Each row of a before or after table is a point. The points were changed in one or more steps. Then noise was added and the rows were shuffled. The steps act on columns, c1 being the first. Name the steps. A step turns or swaps two columns, mirrors them in a line or flattens them onto one, adds a multiple of one to another, or multiplies or shifts one. Angles are multiples of 10 degrees, from the lower column toward the higher: turns from -170 to 170, lines from 10 to 170 but not 90. Use the fewest steps. Two steps may share a column if one is a turn and the other turns, adds or multiplies; they go together, in the order done. Otherwise the lowest column goes first.
In the rows, 128 means zero.

Before (9 x 2)
[[187 141]
 [106 182]
 [101 168]
 [170 179]
 [105 117]
 [202 132]
 [134 118]
 [167 156]
 [232 165]]
After (9 x 2)
[[161 190]
 [ 95 176]
 [226 183]
 [163 163]
 [186 153]
 [108 114]
 [196 141]
 [ 97 170]
 [134 116]]
Steps: turn c1 and c2 by 10 degrees

Before (13 x 6)
[[111 116 103  76 105 111]
 [104 113 176 165 131 118]
 [196  77 187 124  43 121]
 [166 108 118 206 139 123]
 [137  86 126 112  85 116]
 [164 105 144 193 100  78]
 [130 170 105 161 103 178]
 [ 97 110 104 160 118 106]
 [179 115 146 182 128  81]
 [174 141 127 126 123  90]
 [122 144 175 125  61 134]
 [125 142 108 135  73 184]
 [191 164 123 145  93 141]]
After (13 x 6)
[[140  87 108 106 169 105]
 [123 142 201  77 160 246]
 [161 123  65  68  96  24]
 [173 162  67 122 133  55]
 [104 101 149 107  97  78]
 [196 110 162  67 187  75]
 [191 194 145  89 138 157]
 [132 172 195  86 121 240]
 [165 131 110  86  61 127]
 [181 139  67  94  87  23]
 [122 140 174  77 173 106]
 [ 99  91  72  96 112 103]
 [110 107  85 145 181 112]]
Steps: add 0.5 times c1 to c2; multiply c6 by 2.5; turn c3 and c6 by -40 degrees; turn c4 and c5 by -130 degrees

Before (10 x 9)
[[134  82  96 176  85 186 151 103 117]
 [120  79 172 129  76 174 152  54 104]
 [117 106  86  94 118 160 111 148  94]
 [113  95 115 133 167 167  90  84 167]
 [135 104 145 161  57  72 147  72 193]
 [143 111  90  73  95 124 128  59 152]
 [115 132  86 152  91 144 186 127  97]
 [120 126 170 107  83 152 137 128 192]
 [200  57 167 116 165 164 172 110 105]
 [174 154  71 169 109 128 140 136  98]]
After (10 x 9)
[[144 179  72 168 181 162 138 133  96]
 [140  92 114 135 115 129  92  87 165]
 [154  86 170 129  11 198 151  59 103]
 [130 105  86  92  83 195 110 149  92]
 [149 113 147 163  37   9 145  74 194]
 [118 128  86 152  86 177 186 127  97]
 [122 120 170 107  74  89 137 127 191]
 [229 120 167 117 152 188 171 110 103]
 [150 124  93  75  90 102 126  58 150]
 [160  99  93 175  39 193 150 102 118]]
Steps: turn c1 and c2 by 40 degrees; add 1.5 times c2 to c5; add -1 times c9 to c6

Before (14 x 14)
[[138 144  64 135  91  80 116 155  93 103 179 210  66 102]
 [178 128 106 187 130 159 143 107  95  79 108 167 110 117]
 [ 80 110 138  86 165 109 144  68 205 133 101 147 206 157]
 [186 134  77 116 105 121 133 169 147 138 160 146  66 150]
 [154 148 135 105 188 118 155 125 123  59 154 150  87 117]
 [ 73  37 166  95 143 119 138  58 189  76 131 102 157 164]
 [144 131 166  73 112 139 166 125  58 116 150 152 100 135]
 [150 147  51 109 124 108 132 107  89 111 109 128  55  98]
 [186 153  24 111 110 124 131 117  83 112 221 155 100 121]
 [ 49  90 155 146 189 122 139  76 174 158 151 102 151 151]
 [104  79 149  94 184 149  59  72 170 128 121 146 144 140]
 [142 184 138 125 106 144 134  70 122  83 149 158  63 150]
 [ 55 101  99 105 173 161 127 110 151  98 121 143 140 194]
 [ 92  90 125  89 149 179 161  84 181 121 141 164 112 102]]
After (14 x 14)
[[161 248 134 122 105 146 136  69 132  84 142 125  64 148]
 [180 180 131  86 111 124  22 118 154 111 193 166 100 120]
 [ 65  66 139 170 190 121 155  76 101 158 145  74 152 150]
 [187 146 144  86 129 159 106 107  74  80 113 152 110 117]
 [141 105 160 186 149 180 124  85 159 121 137  80 112 101]
 [132  63  58 175 183 148 149  71 154 129 123  98 144 138]
 [120  32 144 211 164 110 137  68 155 132 111  75 205 157]
 [139 219 133  95 123 109  49 108 153 112 115 148  54  97]
 [106  91 127 157 174 161  98 109 146  99 123  57 140 195]
 [155 158 166  70 112 140 167 123 193 115 143 130 100 136]
 [203 205 116  93  93  80  64 155 129 103 164  96  66 102]
 [ 79   9 137 194 143 120 165  56 150  76 129  94 159 164]
 [172 197 134 148 107 120  76 169 136 138 148 169  66 150]
 [160 190 157 127 189 119 135 125 152  59 146 140  87 117]]
Steps: mirror c1 and c12 in the line at 30 degrees; add -1 times c13 to c2; swap c3 and c7; turn c4 and c9 by -100 degrees; multiply c11 by 0.7

Before (12 x 20)
[[100  89  98  87 131 175  52 168  86  81 152 101 104  84 111 134 112 176
  122 124]
 [129 107 126  88 149 134  73 121 113  56 187  83 110  65 184  83 129 104
  118  79]
 [121  72  40 119  66 127 181 100 175 148 105 161 197 188 135 151  43 153
  147  81]
 [ 65 140 104  77 177 160 131 148 111  73 205 131 102  67 105  97 174 123
   87  72]
 [155 195 109 121 125 182 156 110 170 181 157  47 124 175 110  93 110 119
  136 210]
 [124 160 103 117  91 174 141 113 148 161  83 107 215 178 140 173  88 190
  174  56]
 [119 129 145  21 218 175 104 120 100  68 170 141 139  77 136  79 131  97
  129 159]
 [108  99 138 168  98 177 147  87 199 152  74 134 125 193 137 183  64 183
  145  86]
 [219 153 167  91  89  99 137 144 183 197  99  94 104 144  99 128 166  99
  141 196]
 [123  75 108 125  54 184 197  67 199 137  76  74 219 155 111 187  91 181
  160 109]
 [207 147 134 154 130  91 151 110 174 122 127 112 143 171 101 107 184 149
  206 204]
 [111 136 109  96 143 172  56  97  89  77 192 133 128  76 165 189 156 137
   78 136]]
After (12 x 20)
[[214 159  91 138 133 178 152 101 166 111 121 110 144  87  95 136 184 134
  198 209]
 [114  89 146 134 215  75 108  85  87 113 172 135 141 162 140 112 126 122
  137 159]
 [112 200 121 128  96  98 154 151 190 138  67 133 122 104 139 191  68 196
  145  86]
 [ 71  65 129 135 176  90 141 112 103  97 205 137  99 156 104  96 180 134
   82  67]
 [116  84 138 133 145  89  59 160  81  93 194 132 122 156 158 188 161 154
   79 129]
 [125 179  92 127  51 102 198 152 185 141  82  69 222 152 107 217  91 200
  146 106]
 [121 139  83 114  90 102 145 161 145 157  81 107 217  69 137 164  87 204
  163  60]
 [220 114 159 105  81 147 143 135 175 197 101  92 102  96 104 114 172  98
  162 197]
 [124 211  40 119  64 140 170 134 167 152  96 161 197 140 137 165  44 149
  101  86]
 [129  91 138 148 151 120  71  85 114  74 196  88 104 183 184 112 129 103
  121  82]
 [ 93 116 105 143 130  99  53 150  79 102 149 102 102 185 112  95 113 185
  100 129]
 [154 118 111 117 125  78 160  90 154 175 150  44 121  45 119 123 110 138
  125 210]]
Steps: turn c2 and c14 by -130 degrees; turn c3 and c19 by 30 degrees; flatten c4 and c10 onto the line at 110 degrees; mirror c6 and c18 in the line at 80 degrees; turn c8 and c16 by -60 degrees; shift c9 by -10
